Each row is a point. Each copy is the shape, with its points in the same order, turned, moved and blurred by noise. Is it also mirrored, or only turned?

Shape:
[[  2  -3]
 [ 36 -27]
 [-37 -18]
 [-68 -13]
 [-59  26]
 [  0 -27]
 [ 14  40]]
Copy 1:
[[ -3   0]
 [ 30  26]
 [-46   9]
 [-73   4]
 [-61 -31]
 [ -8  34]
 [  8 -46]]
Copy 1 is: mirrored
Copy 2, 7 rows:
[[ 14  -2]
 [-27  -7]
 [ 42 -33]
 [ 72 -44]
 [ 83  -6]
 [  6 -25]
 [ 25  40]]
Copy 2 is: mirrored
Copy 3, 7 rows:
[[  6   3]
 [ -1  45]
 [-26 -29]
 [-37 -59]
 [  2 -64]
 [-16  12]
 [ 51  -7]]
Copy 3 is: mirrored
Copy 4:
[[ 11   7]
 [ 52  19]
 [  1 -36]
 [-20 -59]
 [-48 -28]
 [ 29 -10]
 [-16  42]]
Copy 4 is: only turned

Shape:
[[ 38 -57]
 [-55  -3]
 [-29  -2]
 [-19  21]
 [-10  32]
 [ 21  45]]
Copy 1 (6 x 2):
[[-43 -39]
 [ 64 -31]
 [ 42 -18]
 [ 44   5]
 [ 40  19]
 [ 17  45]]
Copy 1 is: mirrored
Copy 2 (6 x 2):
[[-68  13]
 [ 25 -42]
 [ 15 -21]
 [ 29  -2]
 [ 34  13]
 [ 31  46]]
Copy 2 is: mirrored

Shape (8 x 3):
[[ 36 -11  52]
 [  3   3 -29]
 [-20 -43 -10]
 [ 27 -57  26]
 [-64  11  24]
 [  2  18 -59]
 [-16 -38  -8]
 [-74  23  -4]]
Copy 1 (8 x 3):
[[ 55  31   8]
 [-17 -17  23]
 [ 12 -41 -20]
 [ 65 -19   1]
 [-25  16 -57]
 [-44 -25  40]
 [ 11 -34 -14]
 [-56   4 -48]]
Copy 1 is: mirrored
Copy 2 (8 x 3):
[[  5 -43 -43]
 [ 18   0  33]
 [ -6 -39  44]
 [ 13 -80  -1]
 [-54   3  13]
 [ 34  24  46]
 [ -1 -28  36]
 [-58  19  36]]
Copy 2 is: mirrored
Copy 3:
[[ 12  35  37]
 [ 13 -23 -31]
 [  4 -45  14]
 [ 21  -5  54]
 [-61 -21 -10]
 [ 31 -37 -58]
 [  5 -40  14]
 [-68 -30 -44]]
Copy 3 is: only turned
Copy 4:
[[-29  15 -58]
 [ 44 -12 -11]
 [  0 -50  -4]
 [-23 -36 -58]
 [-21   5  45]
 [ 72  -9  -1]
 [  3 -45  -9]
 [  6   1  64]]
Copy 4 is: mirrored

Shape (9 x 4):
[[ 50  57 -39   5]
 [ 33 -46  48  53]
 [-23  34   0 -35]
 [ -3 -28 -17  -1]
 [ 55   8 -34 -31]
 [-22 -21  -5  16]
 [ 52 -21  40  33]
 [ 39 -37  34  24]
 [-56   3   5 -36]]
Copy 1:
[[ -8  76  18  38]
 [ 45 -49 -36  47]
 [-34  17  29 -28]
 [ -3   2 -41  -7]
 [ 29  61  -6  -9]
 [-21 -16 -37   2]
 [ 53 -24  -8  41]
 [ 47 -24 -25  24]
 [-49 -17   0 -48]]
Copy 1 is: only turned
Copy 2 (9 x 4):
[[ 39  56   3  41]
 [-48 -53 -33  27]
 [ 27  27  39 -31]
 [  0   4 -39 -34]
 [ 65  19 -24  15]
 [-28   9 -26 -31]
 [-10 -50 -14  40]
 [-14 -46 -33  11]
 [ -2  20  26 -75]]
Copy 2 is: only turned
Copy 3:
[[ -4  63 -15  -2]
 [ 10 -54  15  78]
 [-28   3  43 -46]
 [  2 -47   3 -10]
 [ 41  26   3 -11]
 [-19 -52   5  -5]
 [ 16 -26  20  63]
 [ 37 -30  16  44]
 [-24 -43  60 -45]]
Copy 3 is: only turned
Copy 4 (9 x 4):
[[-12  38 -36  40]
 [ 38 -78  22 -24]
 [  3  62  26 -28]
 [-33 -10   6 -44]
 [  2  24 -61 -17]
 [-25 -15  30 -29]
 [ 45 -51  -6  -4]
 [ 35 -48   1 -34]
 [-13  47  54 -48]]
Copy 4 is: only turned

Shape (12 x 6):
[[  9 -40  26  46 -15 -14]
 [-26  72   9 -16 -50  91]
 [ 50 -39 -13 -20 -33 -28]
 [ -6  39  19  42 -58 -31]
 [-18  -2  16  49 -21 -25]
 [ -6  -4  22  13 -23  11]
 [ -7 -17  17  46 -73  -8]
 [-35  32 -14  37 -48 -14]
 [ 66  51 -17 -26  -2 -21]
 [-18 -35  15   5  13 -14]
 [ 69 -31 -38  21  17   3]
 [  7 -23  16  11  14 -26]]
Copy 1 (12 x 6):
[[-10 -54   5  -4   9 -28]
 [ 17   7  48 -16 -14 121]
 [ 56  -9 -23 -17 -13 -35]
 [ 12 -20  47 -27  66  10]
 [-18 -27  25  -2  41  -6]
 [  2 -24  23 -10   4  12]
 [ 10 -59   8 -39  44  13]
 [ -1  -6  14  -4  69  33]
 [ 78  41  41  18   1 -11]
 [-28  -7  -6  -4 -11 -24]
 [ 57 -26 -15  47 -30 -29]
 [ -5  -9   5  -1 -10 -37]]
Copy 1 is: mirrored
Copy 2 (12 x 6):
[[ 43 -25  26  50  27 -12]
 [-62  -5 -43   7 -48  62]
 [ 81   7  -5 -18   7 -11]
 [ 14  21 -27  85 -21  -5]
 [ 13 -12  -7  74  14 -15]
 [  6  -7   9  34   4  17]
 [ 49 -16 -17  83   5  29]
 [ -3  -3 -53  73   2  -3]
 [  9  24 -27 -10 -53 -59]
 [ 15  -8  29  19  40  -6]
 [ 49 -58  -4 -30  -3 -46]
 [ 16  -1  33  15  27 -37]]
Copy 2 is: mirrored
Copy 3, 12 rows:
[[ -3 -43  10  51 -26   2]
 [-41  92  14 -18 -42  62]
 [ 52 -35  20   9 -64 -30]
 [-62   5  21  34 -68 -34]
 [-47 -31   6  33 -22 -22]
 [-13  -7  24  20 -27  10]
 [-36 -31  22  43 -76   9]
 [-65  -6  -3   2 -62 -16]
 [ 36  50   3  -4 -38 -74]
 [  2 -42  19   8   5  -2]
 [ 62 -14 -42  27 -27 -20]
 [  9 -30  18  26   1 -26]]
Copy 3 is: only turned

Shape, 10 rows:
[[   0   47 -115  -26  -10    1]
 [  38    8    8  -36   -1  -36]
 [  20   36   41  -30   23  -56]
 [   3   28   18  -25   34   -5]
 [  -4   44   12   22   -7  -27]
 [ -52    8   22  -35  -73  -15]
 [ -28   24  -31  -16   17   -5]
 [ -11  -90  -22  -26  -48  -10]
 [  40    5   38  -22   16   -2]
 [  14   25   33   -7   28   -1]]
Copy 1, 10 rows:
[[   6  -19 -116  -25  -42  -64]
 [  38   25    5  -50  -43   -8]
 [  56   65   18  -35  -19  -12]
 [  28   53  -21   -8  -16   11]
 [  43   26    4   18  -23  -35]
 [ -61   34   24   -9  -44  -53]
 [   5   22  -47   -2   -5  -16]
 [ -54  -57   22  -59  -20  -11]
 [  46   23   21  -21  -33   28]
 [  37   40    3    7  -20   13]]
Copy 1 is: only turned
Copy 2 (10 x 6):
[[  -2   -6 -100    5   71   -5]
 [ -12   32    2  -41    6  -46]
 [   1   34   45  -35   27  -60]
 [  26   -2   24  -11    7  -29]
 [   5   36   24   11   19    2]
 [  -4   70  -28   52  -48  -29]
 [  14   -8  -26   34   34  -29]
 [ -70  -20  -43   18  -68  -44]
 [  14    5   26  -45  -12  -23]
 [  30    6   36  -11    9  -19]]
Copy 2 is: mirrored

Shape:
[[ 54  16 -12  43  37 -62 -24   2]
 [  5  84   1   1  57 -11 -45  -6]
 [-13 -53 -30  10 -74  28  54   6]
 [ 21  -1  32 -16 -23   9 -61  27]
 [-13 -20 -22  40 -42  30  60  27]
 [ 26  38 -17  11  52  26 -11 -18]
 [-12 -38  41 -30   9  44  -5  51]
 [ 33 -26  48   8  11   7  -4  16]
 [-12 -21  -9 -28 -41   9  67  -9]
 [-18 -82 -21   2 -22   7  36  29]
 [-19  -9  34 -17   1 -16   6  16]
 [ 23 -22  36 -32   8  34 -18 -10]
 [ -9  19 -42  32  46 -28 -34 -40]
 [ 42  42 -38 -31  63 -30 -42  16]]
Copy 1, 14 rows:
[[ 21 -24  -7  49 -69 -26  19  57]
 [ 43  52 -26  70 -15 -46  13  16]
 [ -6 -42 -38 -53 -20  89  13 -32]
 [ 15  37  26 -41 -28   1  -9  18]
 [ -9 -22 -49 -17 -18  91   5  -4]
 [ 74  10 -17  56  -7  14  -1   8]
 [ 12  28  32 -48  43  44  10  24]
 [ 11   0  40  -4 -26  34   9  37]
 [  0 -40 -27 -23  -1  63  48 -50]
 [-23 -62 -13 -52  21  64   0   9]
 [-23   7  10  -8  10   9  27   1]
 [ 39  11  45 -16   5  15   9 -14]
 [ 32 -29 -28  64 -13 -28 -38  -1]
 [ 65   5 -26  22 -10 -62  30  38]]
Copy 1 is: only turned
Copy 2 (14 x 8):
[[ -3  74 -13  -1  73  57 -47 -42]
 [-22  93 -20  42  33 -17  -4 -82]
 [  8 -63  -2 -34 -21  14  24  43]
 [-16  29  27 -45  -5 -49 -57 -20]
 [ 11 -36 -27  15  -7  13  18  49]
 [ 13  23 -49  25  18  -4 -21 -69]
 [ 28  28 -29 -52   3 -68 -10  28]
 [ 45  16  -6 -41  29 -24 -38  -2]
 [ 40 -18   3 -29 -23   8  48   3]
 [ 14 -35 -35 -70  21   5  19  49]
 [ 21  38   8 -39  31 -29  11   7]
 [ 32   8   2 -49   1 -54 -13 -36]
 [-37  28 -34   2  69  12  12 -64]
 [-23  95 -40 -27  12   7 -22 -76]]
Copy 2 is: mirrored

Shape, 15 rows:
[[-10  20   8  -6  19  30 -16  -7 -47]
 [ 15  20 -30  15 -29  42 -34   5 -17]
 [ -4 -31 -63 -43 -63  28  20  34 -13]
 [-33 -17  18  29  32 -41  17 104  16]
 [ -8  -4   8  55  62 -22   6  12   7]
 [-14  40  60  71  49 -54   1  17  21]
 [-51 -21  33  44 -23   3  22  58   5]
 [ 13  15  14  38  41  -5 -27   2  39]
 [  0  58 -42 -24 -35  23   2  -3 -14]
 [ 45  41  -4  -2 -20  16 -57  -4 -39]
 [-42 -11  41   3  17 -25  20  74   0]
 [ 15  39  -4  40  23  24 -16  30  -8]
 [-18  27  -3 -23 -12  28 -57  -2   3]
 [ -8 -21  -7 -32 -27  54  56  81  22]
 [-32  45 -55 -22 -29  54 -47  16 -36]]
Copy 1 (15 x 9):
[[  -2  -14   14  -45    8   32  -33    5   -8]
 [   4  -25  -16  -12  -40   25  -71   -8   -2]
 [  14  -44   15    3 -110    9    2   15   23]
 [  35  -44  -45   44   40   -4   43   45   15]
 [  22  -42  -35    3   58   12    8  -29   -6]
 [ -17   -2  -46   25  102  -10    1  -19    1]
 [ -24  -36  -39   35   11   43   21   34   40]
 [  27   -9  -33   15   45    6  -36  -44   10]
 [ -10   -1    3  -39  -55  -25  -47   -5   10]
 [   4   13   -2   -7  -22   11  -83   -7  -44]
 [   8  -19  -11   25   34   12   42   48   25]
 [  20  -15  -57  -19   14    7  -47    0  -13]
 [  14   -4   24  -11   -8   11  -75    1   30]
 [  38   -3  -36   -2  -71   22   43   34   55]
 [   3  -41   10  -52  -49    5  -85   29   26]]
Copy 1 is: only turned
Copy 2, 15 rows:
[[ 26  40 -16  13   0   9  11 -45 -32]
 [ 35  17 -34  -7 -55  -1 -16 -25   5]
 [ -6  30 -73 -14 -69  -6  63 -10  44]
 [ 64  59 -27 -56  56 -11  56  65  11]
 [ 68   3  -8 -11  62 -39  20   3 -13]
 [ 64  36  50 -11  79 -35 -14  43 -16]
 [ 45  50  15 -48  26  20  40  19  50]
 [ 44   3 -14 -15  41 -28 -34  11 -16]
 [  3  64 -38  18 -51 -35  -6 -23   5]
 [ 32  16 -22  23 -60   8 -20  -1 -50]
 [ 31  64 -13 -39  49  13  57  41   5]
 [ 71  37 -28   5  10 -13 -15  -5 -15]
 [ -8  38 -28 -29 -24   6 -28 -20 -32]
 [ 12  61 -94  -9   5  23  43  20  70]
 [ 17  70 -48 -33 -65  -6  -9 -55 -18]]
Copy 2 is: mirrored
Copy 3, 15 rows:
[[ 31  37  26   0   5   4  11   1 -53]
 [  5  12  -8  18 -34   1 -33   6 -65]
 [-43  -7 -54 -67 -15   5 -20  10 -51]
 [-33  41 -24  26  91 -45 -12  33  35]
 [ 22  17   0  56  58 -34   5 -29   5]
 [ 22  53  21  93  33 -42  21  -6  51]
 [-71  53  -5  26  30 -47   9   3  -6]
 [ 24   7  22  60  18  -9 -31 -21  13]
 [ 10  18 -36  -2 -42  44   3  18 -42]
 [ 53  18  16  11 -49 -11 -30  33 -47]
 [-36  58   5   1  64 -30   8  23  25]
 [ 15  15   5  61  17  -3 -11  23 -35]
 [  9  50  19   0 -24  29 -45  -4 -31]
 [-90 -18 -11 -27  38  20   0  36 -23]
 [  8  57 -25  -7 -24  43 -36  17 -86]]
Copy 3 is: only turned
Copy 4 (15 x 9):
[[  1  17  15 -15  29 -27 -42  19 -14]
 [  8  -7 -14 -32 -23 -24 -29  42 -45]
 [ -2 -10  58 -79 -47 -15  38  38 -40]
 [ -7  23  38  31 -41  12  10  64  93]
 [-17   2 -15  60   8   3   7  41  40]
 [ 11  19 -28  90 -15 -24 -21   7  74]
 [-25  38  50  29 -66 -12 -15  26  27]
 [ 13  -9 -33  41  -9  27 -13  21  16]
 [ 27  33  -8 -53 -11 -41  11  14 -39]
 [ 51 -19 -15 -36   7 -45 -55  38 -23]
 [ -6  27  63  14 -21   2  -5  32  65]
 [ 20  29 -21  13  -5 -17 -28  59   4]
 [ 12   4 -11 -56  -2   2 -42  -3 -11]
 [ 26  43  86 -30 -50  25  33  48 -14]
 [ -8  39  -9 -89  -7 -25 -29  39 -42]]
Copy 4 is: only turned

Shape, 16 rows:
[[ 46   3 -10 -16  32  -6  15   6 -10  36 -12]
 [ -1  77  16  -6 -23   5  -4  -9   5  -5 -24]
 [ -2 -37 -27  40 -23  93 -18  34 -16  -3 -13]
 [-14  -4 -19  -3  30 -36 -14 -16  16 -13  -7]
 [ 31 -35  -6  32 -31  63 -29  -9  24  -5   8]
 [ 46  17  -5 -16  -8 -45  22  37   5   0 -23]
 [ 11 -15 -67   2 -58  73 -32   6 -17  49  18]
 [  7  -4  -9 -27  41 -25 -46  30 -15   3  -9]
 [  1  -5 -25 -24 -35   4  12 -15  -7 -49 -25]
 [ 12  15  49 -13 -28 -24  40 -36 -40 -14 -10]
 [  4 -50 -15  12 -98  65 -52   9 -22  12  12]
 [ -2 -52 -21  11 -36  34 -24  18  16  32 -24]
 [-14 -16   6 -27  -1   9  27  30  23  -2  17]
 [  5 -26 -41  48 -30  22 -21  29 -15  18  28]
 [ 10  24  24 -23 -27  24  18 -17  -7 -54  -4]
 [ 37   4  -9 -29  27 -27   1  27  14  -6  16]]
Copy 1:
[[   3   39   12    7   52    5    1  -22   10  -11  -35]
 [ -26  -26    7    6  -11   15   12   23   -6   -5  -74]
 [ -15  -56   -6  -21   35   49   10  -87    8   41   23]
 [   2   21  -27  -10   10  -28   -3   13  -28   27   -7]
 [ -31   -4  -20  -44   -6   49  -19  -69    2   12    5]
 [   4    3  -10   -3   46   -4  -13   22   44  -36  -28]
 [ -40  -22  -25  -44   37   21   26 -114   26   39  -55]
 [ -15   13    7   -9   43  -44  -36   -6  -12   34  -29]
 [ -21  -36  -19  -41    1  -15   25   -4   -6  -24   -1]
 [  -1    1   13   27  -37  -21    9  -14    3  -70  -24]
 [ -36  -46  -36  -58  -13   14   -7 -121   31   15   -9]
 [  21  -16  -16  -46   17   15  -15  -75    5   30  -13]
 [  11    7   29  -19    1   -8   19   -2   44   18    7]
 [ -22  -10  -44    2   18   11    2  -74   37   51   -2]
 [ -49  -21   19  -18  -25    2   26    9    3  -41    1]
 [ -19   40    8  -17   40  -16   -7   21   27    6  -14]]
Copy 1 is: mirrored
Copy 2 (16 x 11):
[[ 10   8  33 -22  -1  14  45   2 -35 -28   8]
 [-16   3  37 -30 -30 -11 -27 -71  -7 -11 -14]
 [-35 -70  20  -5  11  15   9  43  48  -4 -49]
 [  1  44 -16  12 -19   5  11 -15  -5 -50 -18]
 [  6 -50   2 -20   3  -6  -6  30  61 -27  -5]
 [ -8  52  27 -29 -17 -28  27  -6 -22   8  10]
 [-14 -83  -5 -35 -45  38  42  14  46  12 -14]
 [ 12  26  17  16 -53   7  17  29 -37 -37 -32]
 [-54  19 -25 -43 -18  -1 -23  -1   6 -14 -12]
 [-29  12  -6 -13  14  -3 -43 -34 -51  -2  43]
 [ -8 -89 -29 -20 -36   0 -20  38  49  41  -9]
 [ 16 -33 -19 -17   0   6  19  30  29  21 -41]
 [ -6  38  20  -6  -3  45 -11   9  18   7  -2]
 [-19 -40   4  29 -18  -2  39  18  47   9  -3]
 [-44   7  16 -34  -7   1 -59 -13   1 -24  13]
 [  9  51  32  -9 -37   9  23  17  -9 -29  14]]
Copy 2 is: only turned
Copy 3 (16 x 11):
[[  11  -29   25   43   17    4  -29   22   10   24   30]
 [ -19   62    1   15  -15    1  -37  -13   18  -18   -4]
 [  25  -18  -51   -1   63    3   23    6  -60  -47   26]
 [ -24  -35   -1  -16    1  -36  -42  -25   12   21   24]
 [ -12  -18  -36   18   24   -6   42  -11  -21  -43   54]
 [ -31   10   30   27   -8   -2  -27   19  -16   54    7]
 [  38    5 -103   36   40   15   -5    7  -26  -14   69]
 [   5  -25   11  -10   11  -57  -52   40   -3   14   26]
 [ -43   25  -30  -18   41  -10    9   -5    5   24    8]
 [  -9   22   23  -27  -30   29   14   11   48   21   -7]
 [  -8   12  -92   -7   15   12   43   42  -39  -36   74]
 [ -22  -29  -41   -1   35   24  -12   17  -42  -23   53]
 [  -4    8   26  -30   34    5  -21  -22  -21   11   57]
 [  30  -17  -52    9   -3  -12    8  -12  -59    1   39]
 [ -11   54   12  -17   14   -5   21  -16   29   -6   10]
 [  -7   -4   37   21    8  -35  -27    2   -3   41   50]]
Copy 3 is: only turned

Shape, 17 rows:
[[ 34 -32  44   2 -38 -10 -12  12 -17 -18  33   4]
 [-59  -1  51  -5  17 -24  -1  14 -59 -12 -50  -2]
 [ 50 -63 -67  -3  17   0  -6  42 -51  -5 -59  -1]
 [-27   5 -26  25 -30  54  45 -58 -42 -11 -29  -5]
 [ -3  22 -56 -13   4 -12 -31 -36 -10 -31 -34  40]
 [-54  71 -34 -20  17  17   9 -12 -30  44  57  22]
 [-33   2   5 -47 -82 -90  15 -39 -33   2 -54   1]
 [ -3 -43 -51   7 -13  14 -53  22  29 -38  53  29]
 [  9  86  42  31 -35 -14  66 -10  -5  21  25  27]
 [ -8  -5  44  13   2   9  52  36  17  36 -11  52]
 [ -5 -13  26 -19 -22   3  18  36  81  25  -9 -19]
 [  3  45  13  75  67   2  33  51  31  33  52  17]
 [ 16   0 -44 -30  33 -36 -28  -3  17 -19   6 -15]
 [-39 -10   0  27  25  25  30  11  -9 -27 -23 -35]
 [  6   5  -8   2 -15 -26 -61 -16 -32  38 -31 -32]
 [  8 -65 -30  30 -16 -20 -26 -71  12  12  10   8]
 [ 28 -26 -23 -11  23  13  42 -61  51  18 -14  38]]
Copy 1:
[[-37 -12  11 -40   2 -42 -28 -11  14   7   4 -61]
 [-24  15 -28 -21 -13  10  -9 -24 -39 -66 -26  31]
 [-65  -5   4 -47 -22  40  31  48   3  61 -84  -3]
 [ 49 -29  11 -21 -34  82 -12  -8 -25  32   6 -12]
 [  0  26  -5 -28  60  46  13   9   6  39 -12  18]
 [ 44 -19 -29  12  18   6 -76  71 -30  -3  25  23]
 [-14  88 -66 -23 -24   9  30 -25 -19  19  47  -7]
 [ -8 -33 -18 -10  54   2 -31  26  84  32 -28 -44]
 [ 58  25  39  -3 -10 -37  -9  47 -44 -39  62 -32]
 [-26 -15  37  12 -43  -9   0  56  21 -55  21  -3]
 [-16 -47 -24  11 -24 -52  49  21  36   1  29 -14]
 [ 34 -50  53  50  11 -44 -23  90 -11 -49 -42 -28]
 [-21 -12 -46   2  68 -14  28  36   2  33 -23 -22]
 [ 15 -41 -17  -6 -30  31  27  -1 -10 -17 -39 -12]
 [ -5  11 -21   7  -2 -28 -18 -29 -24  59 -37  22]
 [-20  11   2  47  12  41  -9 -37  22  54  -8 -57]
 [-37 -19  41  41  29  50  36  42   6  29  39 -30]]
Copy 1 is: mirrored
Copy 2 (17 x 12):
[[ 19 -12  -6  16 -22 -22 -48  29 -35   2  -9  13]
 [  1 -39 -74 -22  11 -15 -10 -33  -7 -54 -35 -42]
 [ 20 -18 -18 121 -22  34  17 -15  14   2 -51 -42]
 [-13   5 -16 -19 -76  33  -8 -86   9  21 -32 -15]
 [ -6  -8  13  45 -16  14  -1 -66  52 -37  27  -1]
 [  2  50 -16 -47  -3 -17 -16 -31  84  26  30 -58]
 [ 71 -74 -51 -20 -51   0   6 -22  54 -58 -16  48]
 [-53 -14  46  52 -24   8 -36  42  31   3  28 -15]
 [ 43  55   3 -64  -2 -49 -40 -43  27  11 -53  31]
 [-12  40 -36 -17  26   5   1  14   1   7 -58  26]
 [ 14 -14  38 -38  27  35  25  45  -1   8 -40  19]
 [-34  60  36 -14  64 -64  -5  -2  26  49 -61 -34]
 [ 23 -21  38  39   3 -17  27 -11  30 -17  19 -25]
 [-25 -14  11 -16 -21   4  12 -29 -10  -9 -58 -56]
 [ 48 -70 -15  27  19  -1 -23 -42  29  26   2 -22]
 [-30 -60   1  42 -40 -13  10 -25  17  53  20  37]
 [-15  27  16  18 -12  20  61 -33   6  40   4  52]]
Copy 2 is: only turned
